Each row is a point. Each copy is the shape, with its points in the same order, turned, moved and blurred by noise. Say if it was mirrored as well.

Shape, 7 rows:
[[  8.7  -9.9  23.1]
 [ -1.6  20.8   5.3]
 [ -4.3  22.5   5.5]
 [  8.7   5.4   4.0]
 [ 17.1   6.0 -15.7]
 [ 38.1   7.5  10.2]
 [-29.1 -14.1 -21.8]]
Copy 1, 7 rows:
[[ -4.5 -12.8 -29.0]
 [-20.5   7.5  -5.1]
 [-20.9   7.3   0.1]
 [ -2.3   4.5 -14.3]
 [ 10.2  18.8  -6.4]
 [ -0.4  20.1 -38.5]
 [ 16.1 -16.9  30.8]]
Copy 1 is: mirrored
Copy 2, 7 rows:
[[ 13.8 -19.6  -2.7]
 [  2.4  12.4  13.0]
 [  2.0  14.0  15.5]
 [  8.1   5.7  -3.5]
 [  6.0  20.7 -18.6]
 [ 37.4   7.9 -12.4]
 [-40.6   0.8 -11.9]]
Copy 2 is: only turned
Copy 3:
[[  7.9 -19.5  21.6]
 [ -1.0  14.5   7.9]
 [ -5.8  21.5   4.9]
 [  6.5   2.3   2.7]
 [ 19.3   5.3 -17.6]
 [ 42.6   4.6  11.6]
 [-33.3 -14.4 -21.4]]
Copy 3 is: only turned
Copy 4:
[[-22.0 -17.7  20.1]
 [  0.4 -22.1 -10.7]
 [  1.3 -25.7 -12.3]
 [  0.8 -17.6   6.3]
 [ 20.4  -8.7   8.9]
 [  4.8 -33.9  30.3]
 [ -2.6  27.7 -16.7]]
Copy 4 is: mirrored

Shape:
[[ 19.3 -16.9  -9.9 -20.3]
 [ -7.1 -10.2   1.9  14.9]
 [-15.3  36.7  -6.9  -6.7]
 [  1.3 -17.1  16.4   3.5]
 [ 24.6  12.2 -17.5  -0.1]
 [ -1.7  12.7  19.7 -31.0]
 [  7.2 -12.8  19.8  21.4]]
Copy 1 (7 x 4):
[[ 25.6 -20.8 -32.7   4.6]
 [  6.3 -10.3   6.7   9.4]
 [-17.8  22.3 -20.6 -14.0]
 [ 26.4  -6.5   2.9  11.3]
 [ -4.0  -4.7 -36.1  19.2]
 [ 26.8  20.7 -24.5 -14.3]
 [ 17.4  -2.8   9.2  26.9]]
Copy 1 is: only turned
Copy 2 (7 x 4):
[[ 14.4  10.8 -28.6 -10.6]
 [  3.3 -11.4   6.0   8.4]
 [-25.4  25.2  21.1  -7.2]
 [  5.6 -19.3  -2.8  -6.5]
 [ 18.3  29.3   3.0  -4.1]
 [-20.0   5.1  -6.4 -36.0]
 [ 15.7 -23.4  11.8  -5.9]]
Copy 2 is: only turned
Copy 3:
[[ 17.6 -17.9 -13.4  19.5]
 [ -1.2 -11.6   0.3 -19.9]
 [-16.5  34.6 -10.2  -3.8]
 [  0.2 -18.2  12.9  -7.5]
 [ 25.9  16.1 -13.0   2.5]
 [-15.7   8.5  13.1  25.3]
 [ 11.1 -12.9  21.3 -19.7]]
Copy 3 is: mirrored
Copy 4 (7 x 4):
[[ 30.2  -8.2  -1.0  -5.0]
 [ -3.6  11.5   7.5  22.7]
 [ -7.7  22.2  43.7 -12.6]
 [ -4.3   6.2 -13.9  11.6]
 [ 27.0  25.0  14.6  -3.6]
 [ -8.8   0.9   6.9 -30.5]
 [ -6.7  21.5 -13.6  19.1]]
Copy 4 is: mirrored

Shape:
[[ 12.3 -41.5  13.2   0.7   3.1   2.9   1.0  -0.4]
 [ -5.6  31.2  -6.4   7.1  -8.6   8.9   4.7   8.3]
 [ -1.8  20.9 -17.2 -20.1 -11.6 -20.2   6.3  12.6]
 [ 13.8 -28.7  -0.3   4.1 -12.1  -9.3   9.0 -15.6]
 [ 10.0 -33.2  25.6  17.4  10.7 -24.6  16.1 -10.5]
 [ -2.9  31.3   0.4 -22.0   7.6  -7.9   5.9 -11.3]
 [-12.4  26.3 -10.8 -25.3  -9.7  10.5  14.4  -1.2]
 [-13.1  -0.5 -19.8  -7.3  12.0  -5.0   0.2   7.2]
 [ -9.4  28.5  -7.9 -11.0 -22.4 -11.8   2.6   9.7]
 [ 25.8 -21.6  -2.8  18.6  11.1  -9.1 -14.2  -2.9]
 [ 31.5 -22.9  11.7  -1.2   9.6 -11.5  -9.7  11.5]
 [ -4.9 -31.3  23.8   4.8   3.3  -8.1  -1.9  10.8]
 [ 32.2 -41.2   2.3  20.3  20.4 -11.5  19.2  15.9]
 [ 21.6  29.6  -8.0 -16.0  -4.0   2.5  12.7  16.7]]
Copy 1 (14 x 8):
[[ 17.7  -7.9  14.9 -13.4   6.0 -36.2   5.0  -6.2]
 [-18.6  -1.8 -13.7  17.5   7.6  14.7  20.1  -0.9]
 [  2.8  -9.2 -41.5   2.6  -6.9  10.6   8.8  -1.6]
 [ 12.1  -9.6  -2.5   7.0  -3.6 -42.8   7.3 -12.7]
 [ 29.1 -34.1  11.3   2.2  11.7 -37.7  24.0 -17.4]
 [  9.2 -10.6 -22.0  17.5   0.6  25.5   1.3 -23.2]
 [-15.4   2.0 -29.4   7.3   5.3  18.5  -4.7 -20.6]
 [ 10.0  -8.1 -20.5   5.8  17.0  -0.7  -6.5   9.4]
 [-15.0 -14.0 -34.5   6.7 -11.4  14.9  11.9  -2.9]
 [ 29.3  -2.2  12.9  13.9  -0.5 -26.2  19.4  12.3]
 [ 36.4  -3.3   9.3 -11.9  -5.2 -16.7  22.3   1.9]
 [ 11.2 -29.7  14.3 -17.9   7.0 -22.1   9.1  -0.7]
 [ 37.1  -3.1   5.1 -11.6  24.8 -42.2  36.0   3.3]
 [  4.8  14.5 -27.2   0.8  -0.9  18.1  24.0 -10.3]]
Copy 1 is: mirrored
Copy 2, 14 rows:
[[ -7.3 -37.0  18.1  12.0  -5.7  -7.9  10.5  19.9]
 [-14.2  25.6 -17.3   2.1   5.1  -1.9  -3.5 -11.9]
 [  8.5   4.0 -29.9 -20.9   7.8 -21.1   6.4 -11.8]
 [ -2.4 -26.9  -5.1   6.7 -26.7  -6.2  13.4  16.1]
 [-10.5 -36.4  11.5  28.7 -22.4 -25.1  30.8  -3.7]
 [ 21.2  14.7  -5.1 -10.0   0.0  -3.4  16.2 -22.6]
 [ -0.7  18.7 -13.4 -28.0   4.6   4.6   9.5  -9.6]
 [ -4.8 -16.5  -5.0 -12.4   6.3  -7.6  -8.2 -19.3]
 [  1.4  18.5 -24.8 -12.5   0.4 -22.3   1.4  -4.1]
 [  3.8 -35.8  -3.0  31.8  -6.9  -6.9  -6.4   4.9]
 [ 11.1 -36.2   1.0  26.5  11.8 -15.6   9.9  12.8]
 [-16.1 -23.4  23.7  10.3   0.9 -26.9  12.1   9.0]
 [-16.1 -58.0  -6.3  36.1   6.8  -5.6  24.4   4.8]
 [ 10.2  13.3 -32.1   0.1  24.4   0.6  16.9  -1.4]]
Copy 2 is: only turned

Shape:
[[-37.6   2.1  -1.2 -14.0   2.6 -17.0  10.3  16.2 -13.2]
 [ 17.0   3.1  -3.4  -4.7   8.7   4.0 -25.7  -5.4  13.8]
 [ 23.4  17.3   3.8  21.5 -19.5 -19.9  23.1  11.9 -28.0]
 [-18.1   2.9 -13.3  -7.4 -12.7  11.6  15.9  -2.4  -4.0]
 [ -9.3  -7.5  13.7 -25.4  -7.8 -17.4  21.9   1.4   0.7]
 [ 11.7  -1.9  19.5   5.4   5.6  19.3 -38.7   6.9  17.1]
 [  0.4  24.1   9.2   2.0  -9.5 -14.5  10.9 -19.8 -33.8]
 [ -9.5   4.8   1.7  -7.8 -35.0 -24.5  -3.4   1.8  -9.8]
 [ 19.1   1.1   2.6  10.9   6.3  12.2 -27.2  -1.1  29.4]
 [ 20.7 -24.0  32.3   6.6  -6.4  28.1 -45.6   0.1  19.6]
 [  2.9  15.9  -6.4 -29.7  -3.1  10.1  -6.6  11.2 -15.4]
 [  6.8 -13.2 -21.4  -4.9   9.8  -0.2  -8.8  -1.8 -15.4]]
Copy 1:
[[  4.6  13.2 -12.1  -9.8 -11.5 -21.4  23.6  -9.6 -29.1]
 [ -8.5  20.2   6.6   4.1  -5.4   8.6 -31.6 -10.9  19.5]
 [ 21.7 -28.5  -2.7  -5.6 -37.0  -2.9  13.1  23.5  21.3]
 [ -4.2  11.2 -10.2  -6.7   7.4  -9.3  25.7   0.1  11.7]
 [  3.4   5.5   7.6 -28.8  -1.2 -28.2  12.5 -14.3   6.6]
 [-29.8  18.5  19.8  10.6  -5.0   5.0 -41.7   5.1   3.6]
 [ 18.6   8.4  10.9  -9.0 -32.4  11.6  27.3   5.1  14.5]
 [-17.8  -2.4 -11.2 -26.2 -30.2  -4.1  17.3 -10.2  12.6]
 [-21.3   5.0  18.8  18.4   2.0   5.9 -32.2  -5.7  20.5]
 [-40.6  14.7  38.0  -8.2   4.3  18.1 -49.8  15.8  10.4]
 [  2.4  33.9 -15.5 -15.6  -6.5 -13.0  -4.4  12.4   9.6]
 [ 13.8   3.9 -14.0 -12.7   6.0  13.5 -16.1  -4.8   2.5]]
Copy 1 is: only turned
Copy 2:
[[ -9.5 -12.7  26.3  -7.6  10.7 -17.8  -1.3  36.0  -1.0]
 [ 18.7  19.4  -9.5   6.4  -7.9   1.7 -27.7  -5.5  11.2]
 [  9.8 -16.8 -27.9  13.6  -9.1 -17.8   4.6  28.3 -43.2]
 [-13.0  -9.7   2.8 -13.4  -3.8  12.6  11.7  10.2   0.7]
 [ -5.5  -7.9  24.5  -0.9  14.1 -13.6   3.7   1.5 -23.4]
 [ 10.4  13.8  -9.4  39.6 -10.2   6.6 -29.0  -2.1  20.6]
 [-16.3 -15.5 -19.0  -8.8   3.5  -4.5 -24.9  19.8 -32.6]
 [-14.0 -18.6   0.0   0.5 -16.9 -25.3  -8.7   7.7 -11.2]
 [ 19.3  19.6 -21.8  27.7  -4.3  -1.9 -17.5 -11.4  20.0]
 [ 12.3  -3.8  -0.9  53.7 -12.6   8.5 -31.7 -27.0  26.9]
 [  5.4  12.2  15.0  -4.9 -20.4  10.9 -15.7  19.6 -15.2]
 [ 28.0 -10.5  -5.0 -12.9  -3.3   7.6 -19.7   9.1   2.9]]
Copy 2 is: only turned

Shape:
[[-23.8  24.0  -9.3  -0.6  21.3  14.5  31.5   1.5 -31.7  -8.8 -19.3]
 [ 16.9  -5.1  -9.2  12.0 -28.4  -4.3   3.1   5.2  12.8  -3.8   0.5]
 [ 12.6  -6.8   4.1  27.6  -3.6  -9.1 -16.6 -12.9 -12.4 -16.7  18.7]
 [  6.1  -8.3   4.3 -15.2  -8.2  -9.6  -5.6 -15.1  11.3   4.1  26.4]
 [-11.9   2.4   4.7   3.2  26.5  11.8 -17.7   3.9  -4.4  18.2 -12.3]
 [-26.5  16.1  -8.3  15.1  -0.4 -18.3  21.2 -13.5 -31.8 -30.8  -8.7]
 [  5.2 -35.5   6.6  -2.1 -12.9  14.9   9.3  13.0   2.7  14.7  30.4]
 [-14.3  11.3 -23.9  18.6  17.9   5.0  22.5 -16.3 -37.8  -6.4   4.4]
 [ -4.5 -14.9  -9.0  18.2 -13.8 -17.8  -6.5  -6.6  19.4   2.0  12.2]
 [-23.4  29.2  36.2   6.1  -1.4   7.2   5.4   5.4 -42.7   9.8  18.3]
 [ 14.4   1.8  26.9 -36.9  15.4  30.2   0.6   3.3  -6.0  31.7 -20.7]
 [ 11.1 -22.9 -10.3   2.7  -1.4 -15.8   2.7  29.3 -18.6 -18.2  40.3]
 [ 22.3  -9.2 -14.4   7.0 -12.0  -3.5   0.8  10.4  -7.3  10.7  37.9]
 [  6.5 -28.4  -8.9  -3.0  -5.4  12.7 -15.3   4.7   9.0   3.4  19.8]
 [ -5.7  -8.1 -20.8   9.4 -27.1   1.0 -31.4  -5.6  -1.6 -15.4  26.8]
 [-14.5  28.5  -0.7  13.3  23.0  18.3  21.7  -7.1  -5.9 -24.0  -2.0]
 [  4.4 -21.3   7.4   3.0  -2.6  17.2  -7.0 -10.8  -5.8   1.4   1.4]]
Copy 1, 17 rows:
[[ 32.6  -2.8 -22.8  -9.2  24.6 -17.4 -14.3 -10.2   5.8  29.1  34.2]
 [  3.3  -6.5  -2.1  20.7 -16.7   9.5   2.9 -19.1   9.6  -3.4 -18.8]
 [-14.0 -10.8   4.1  42.0  -5.2   9.8 -34.5  -5.6   1.4  -1.9   3.5]
 [-28.7   6.8   4.5  -0.1  -1.2  12.8  -8.6 -12.2  -6.2 -14.1  -6.6]
 [ -0.4  -9.0  -2.4 -19.8   9.5  21.1 -27.5  11.0  11.0  23.1   7.0]
 [  3.7  -8.0 -25.9  24.8  14.5 -37.1 -19.9 -14.9  -4.1  16.5  27.9]
 [ -9.0   0.6  11.9  15.6   3.0  42.0  19.1  -7.6 -12.5   6.6  -8.6]
 [ 18.8  -5.4 -33.0  21.4  31.2   2.3 -34.3 -13.6  -1.9  16.4  22.5]
 [-24.9 -18.0 -14.7  18.6 -10.3  14.5  -9.9 -16.4   8.5  -1.0 -10.9]
 [ -3.5  42.3   5.4  12.2  11.8   0.1 -19.4  -8.2   9.8  38.5  37.8]
 [ 16.2  10.7  34.2 -46.3  21.9  12.6 -12.9   1.1   2.2  23.3 -11.6]
 [-10.6   4.7  -2.9  45.0  14.0  11.1  16.1  20.3  -0.8 -14.3  -6.2]
 [ -3.3  14.9 -10.5  31.9   3.5  28.6  -1.7  -3.0   1.6 -13.0 -17.3]
 [ -4.0  -9.7   3.1   6.1  -6.0  35.7   0.6   3.9  -9.0  -5.6 -12.6]
 [-13.3   1.3 -16.4  26.8 -33.3  13.4 -18.3   6.2 -20.4  -1.9   0.6]
 [ 22.1  -5.3 -10.6  -1.4   9.2  -5.6 -20.6 -14.1  12.4   1.9  46.6]
 [  0.2 -11.6  11.2   2.4   1.9  20.7 -18.9 -10.7 -16.7  11.9  -3.5]]
Copy 1 is: mirrored
Copy 2:
[[ 14.1  -7.9  -4.0 -31.9  20.7   0.4  -8.5 -10.1 -46.6   2.2   2.2]
 [  0.3   8.1   4.8  19.6 -11.0   5.5  16.7 -13.4   4.5 -12.6  -1.2]
 [ -2.0  17.5  26.2  26.4 -11.9  -5.9  -5.4   0.7  -8.9   6.7  21.8]
 [-14.5   3.7   0.4  18.0 -17.5  -7.5  14.9  19.0   0.7  17.9  -6.3]
 [ 11.4 -14.5  -6.0  -8.1   5.2   9.3 -21.9  -4.3  -0.2  32.6   8.2]
 [-14.2  -3.3  18.2   3.6  15.5 -10.5  -7.8 -13.3 -59.2  -5.9  22.3]
 [ 14.0 -13.3  23.4  12.7 -31.0  12.3  19.6  14.5   4.6   5.6 -17.6]
 [ 21.2   4.3   4.0   0.1   2.0 -17.0 -10.9  -8.5 -53.8   7.5  12.7]
 [ -5.5  -5.8   2.5  35.9 -13.5  -1.7  14.0 -10.6  -3.5   7.7   3.3]
 [-10.6  -1.2  23.2 -45.3 -26.5  11.5  -6.2   2.3 -36.2  20.7  19.8]
 [  7.9  -8.5  -3.6 -44.1   7.5   2.7  -9.1  15.2  23.8  25.7 -28.6]
 [ 11.9  -7.7  20.0  21.1 -22.8  -6.7  17.1  30.8 -15.4 -16.8  30.5]
 [ 18.6  12.3   7.0  21.6 -41.7 -12.9  18.9  16.5  -1.9  -0.3   7.5]
 [ 11.0  -3.8   4.5  24.2 -18.6  12.5   3.6  17.4   7.2   2.7  -5.2]
 [-12.8  10.6   1.9  39.6 -29.0  11.3 -12.1   8.6  -8.9  -9.8   9.7]
 [ 12.1  14.4  -3.2  -9.2  23.4  13.0   8.4  -7.7 -46.4  12.3  15.1]
 [  7.7   3.1  20.0  10.3  -3.3   9.5 -11.2   6.8  -0.3  10.3  -7.8]]
Copy 2 is: mirrored

Shape:
[[ 29.3 -12.6   0.0 -18.4  -9.8  -1.4   3.9  11.0  -7.7 -12.0 -23.7  11.9]
 [-23.8   0.5   0.5 -16.4 -16.0 -20.6  13.0   1.3  -4.2  -8.9 -28.6  35.3]
 [ 21.7   4.5  -2.0   2.9  24.2   1.7   7.7   5.4  19.2 -14.7  -6.0  -4.0]
 [-26.2 -39.8  64.9  -8.4 -15.6   2.2   1.5 -15.6   7.7   2.9 -33.8  25.0]
 [-20.0 -12.4  -4.0 -21.8   5.2  -0.8 -23.5   7.1  -4.8 -10.2  -4.6  -9.7]
 [ -8.1   3.5  -4.7  -0.8   4.9 -17.5  12.1 -18.9  -3.0  -3.3   7.2   7.5]
 [  8.8   2.1  -9.4  35.8  -2.0 -13.8 -14.1  -0.2  -7.4 -20.6   0.3   1.8]
 [ 41.4 -35.0  -5.4 -18.1 -10.7   0.3   4.4 -14.2  54.0 -18.5  -7.1 -11.6]
 [  0.8 -10.9  16.0  -9.6   1.1 -30.8   2.8   0.7   0.7  -7.9  10.5  -8.0]
 [ -5.1   2.6  -7.4   8.7  -0.8 -13.0   5.7   7.2  -4.4 -20.2   0.2  -6.2]
 [ -0.9 -33.5  -7.4  -0.4  -3.9 -37.2   4.7 -13.5  28.3   3.8  -8.1  -7.3]
 [ -0.6   5.6  -4.7 -19.9   2.3 -13.7   2.3 -10.2  12.3 -16.5  -7.1  -5.1]
 [-23.9   4.5  -7.5  -9.0 -13.1 -20.9 -21.8 -10.0  -8.2  29.5   4.5 -10.8]
 [-21.2  -0.2  -9.9 -12.6  61.4  -1.0   3.1   6.4  -7.5  -9.7   6.9  -1.2]
 [-20.3 -13.8  -4.8   4.2  10.5  -5.8  21.1   9.2  10.8  -2.2  -2.3 -13.9]
 [-20.9 -36.3  11.1   0.8  11.4   2.2  21.3  -8.5  -0.3 -10.2   5.8   6.2]
 [-17.0  -5.5  37.9  35.7 -17.2  -7.6   2.1   7.9  15.9  -3.2   8.2  58.9]]
Copy 1 (17 x 12):
[[  6.6 -24.0  -7.3 -10.3 -33.6   7.5 -14.1  -1.9 -10.8  16.6   1.8  -9.3]
 [  7.8  -9.2 -27.3  23.0  -8.4 -22.1  -3.8  24.6   1.1  25.8  13.2  -2.5]
 [ -6.7 -23.0  -5.0 -11.2  -8.5  27.9  15.3   3.1  -6.4 -11.6  -0.4  10.1]
 [-25.7  11.4 -28.6   9.4 -41.2 -30.1   7.6  37.2  -2.9 -10.1  12.7 -56.1]
 [-31.6   3.6   6.4   4.6 -16.8  -2.1 -13.1  -1.6   5.8   6.5  19.1  13.1]
 [ -0.7  11.7 -15.0  11.0   3.5   0.5  14.9  -4.3  -2.9   6.4  -6.4   9.7]
 [  3.7  -4.3   2.0  27.5  -5.6  18.1   4.7 -12.2 -38.2 -12.9   8.9   8.1]
 [-13.1 -12.6   7.8 -28.5 -51.6  30.9  48.5  -2.1 -16.2  24.8   8.4  -7.8]
 [  9.4  19.3  -1.2   0.7 -23.7   0.9  10.2   0.6   4.2  -7.6   6.8   6.8]
 [  4.6  -0.6  -5.0   5.3  -1.9   2.5   4.1  -3.2 -15.5  -3.3  15.3  18.6]
 [  6.4  20.3  -1.2   6.6 -22.6  20.9  33.6  -2.4   5.9  18.5  26.1 -10.8]
 [ -6.9   2.3   0.7  -5.5  -9.8   4.7  12.5  12.7  -3.5  15.8   3.1  16.9]
 [ -6.2  23.5  27.4  22.5   8.8 -12.4  -1.2  -8.5  13.9  16.7   5.5  -7.6]
 [-32.2   0.1 -27.9   1.3  10.9  19.3  -6.4  -7.6  27.1 -14.6   8.0  32.5]
 [ -6.8   0.7 -12.7  -6.4   3.9   1.2  19.3  -4.5   8.1  -8.5  32.8   2.0]
 [-20.2  10.4 -36.1   0.2 -16.5  -8.8  19.7 -11.4   1.3  -8.4  21.8  -6.7]
 [  4.4 -24.0 -23.7  54.2 -23.7 -30.4  34.8  13.5 -10.5 -29.6  -2.7 -23.1]]
Copy 1 is: only turned
Copy 2 (17 x 12):
[[ -5.6 -15.7 -31.7 -23.0  17.5 -17.8   8.9 -18.9   0.2 -12.5  -7.4  -2.5]
 [-31.5  10.1 -27.4  14.4  21.3  -0.3  -0.5 -15.2  23.1  14.5  -5.5   2.2]
 [ 23.9  16.9 -18.5 -25.0 -12.0  -9.0  12.2 -16.1   3.8 -13.6  10.5   0.6]
 [-46.7  15.1  15.6  -7.9  37.6  12.5  25.1 -11.4 -20.5   9.3 -12.7  38.9]
 [-10.5  -6.2   6.2  -0.5  11.7  -5.0 -23.0 -23.8  -2.4 -15.4  20.1  -7.4]
 [ -5.7  17.9  -1.1   8.3 -15.8  -3.0  -0.1  -7.0  17.7 -12.8 -11.0  -8.6]
 [ 27.1 -11.1 -16.3  14.8  -7.5  13.5  10.0  -8.7  -9.8  -9.1  -3.2 -15.0]
 [ 24.1  -7.2   2.7 -21.4  -5.7 -51.9  28.8 -54.7  -0.2  -8.4  -4.0  24.5]
 [-10.4   7.0   0.8 -11.2  -9.6   9.6   3.3 -37.4   5.3 -11.5 -14.9  -7.3]
 [ 14.7  -1.4 -15.3   5.5  -9.7   5.0 -17.1 -17.2   4.0  -5.0  -4.4  -4.6]
 [ -0.6  -0.9   4.6   8.2  -6.0  -3.7  22.2 -45.5  20.0 -21.7   0.5  19.7]
 [  1.1  14.3 -11.0   1.5  -5.8 -24.6  -5.8 -28.6   1.4  -8.9  -0.7  -1.4]
 [-36.5  -7.9   8.8  21.1 -23.9  -1.8  -8.3 -17.7   2.6 -15.3  16.5 -15.6]
 [  8.2  38.0   0.3 -21.4  -0.3   8.3 -25.7  -3.8  25.0 -34.5  25.2 -16.1]
 [  6.0   2.9  -0.2  -6.7 -15.6   7.4 -10.3 -15.0  25.1  -1.1  11.6  19.3]
 [  5.3  11.1  21.9 -10.0  13.3   4.7  -4.9  -4.8  20.4 -11.5 -11.2  18.6]
 [ -1.5  13.7  11.1   8.4  14.1  26.2  48.0   3.9   0.2  45.9 -12.5  -6.0]]
Copy 2 is: only turned
Copy 3, 17 rows:
[[-19.1 -23.5  10.1  -7.2  11.7 -12.7 -31.3  -9.5  -7.8   9.1  -9.3  -0.6]
 [-17.0  -5.0  -3.5 -24.0 -29.7  -2.4  -5.7 -21.5 -17.3   9.4 -38.1 -15.3]
 [ -0.5   3.2  16.8  19.4  -7.9   2.1 -20.7  -3.3   0.4  17.5  17.8   1.7]
 [ 27.0 -44.9 -23.9 -11.9  -7.5  14.0   7.4 -22.0 -26.1  51.7 -40.0  -9.7]
 [-21.2 -11.1 -11.6   7.9   3.6  23.5  10.4 -28.0   0.1  -0.3  -8.9  12.8]
 [ -4.7   9.4 -16.9   0.0 -24.1  -6.0  -9.9   2.0   2.6   2.2  -7.5  -1.8]
 [-16.3  17.8 -10.9  25.9   9.7 -13.5   2.3   0.6  -8.4   2.5  -0.2 -22.8]
 [  7.7 -11.2  20.8  40.2   5.9 -12.4 -26.8   8.7   3.9  33.4 -18.7  42.3]
 [ -5.8 -10.0 -18.0   8.0  -5.1   6.7  -9.1  -7.7  27.6  13.7 -12.0  -9.4]
 [-24.4   9.6  -5.7   6.8  -5.2  -5.7   3.7  -4.8   4.8   9.5  -0.3  -9.7]
 [ -1.8   1.8  -9.1  25.6 -15.0  13.9 -15.7  20.8   6.6  17.7 -41.2  12.8]
 [-13.7  -9.1   1.1  12.8 -22.8  -6.9  -3.5 -10.9  11.3  12.5  -5.5  12.9]
 [ -3.1 -12.3 -23.4   2.5 -11.9  17.1  17.7   5.0   7.6 -31.2 -23.1   1.7]
 [-11.6  20.2 -16.7   5.6 -27.4  38.5 -17.0 -31.4   3.2   1.4  34.0   8.9]
 [ -6.6  13.3  -1.4  -8.4  -8.7  24.4   4.2   6.0   5.7  25.4  -4.7   7.2]
 [  3.7  10.7 -31.6  -9.5  -5.3  13.8  -7.1 -13.6  -7.5  37.1  -7.1  13.1]
 [ 44.1  19.3  -6.5  -4.5   0.1 -11.9   5.8 -25.6 -20.7  22.9 -30.5 -46.9]]
Copy 3 is: mirrored
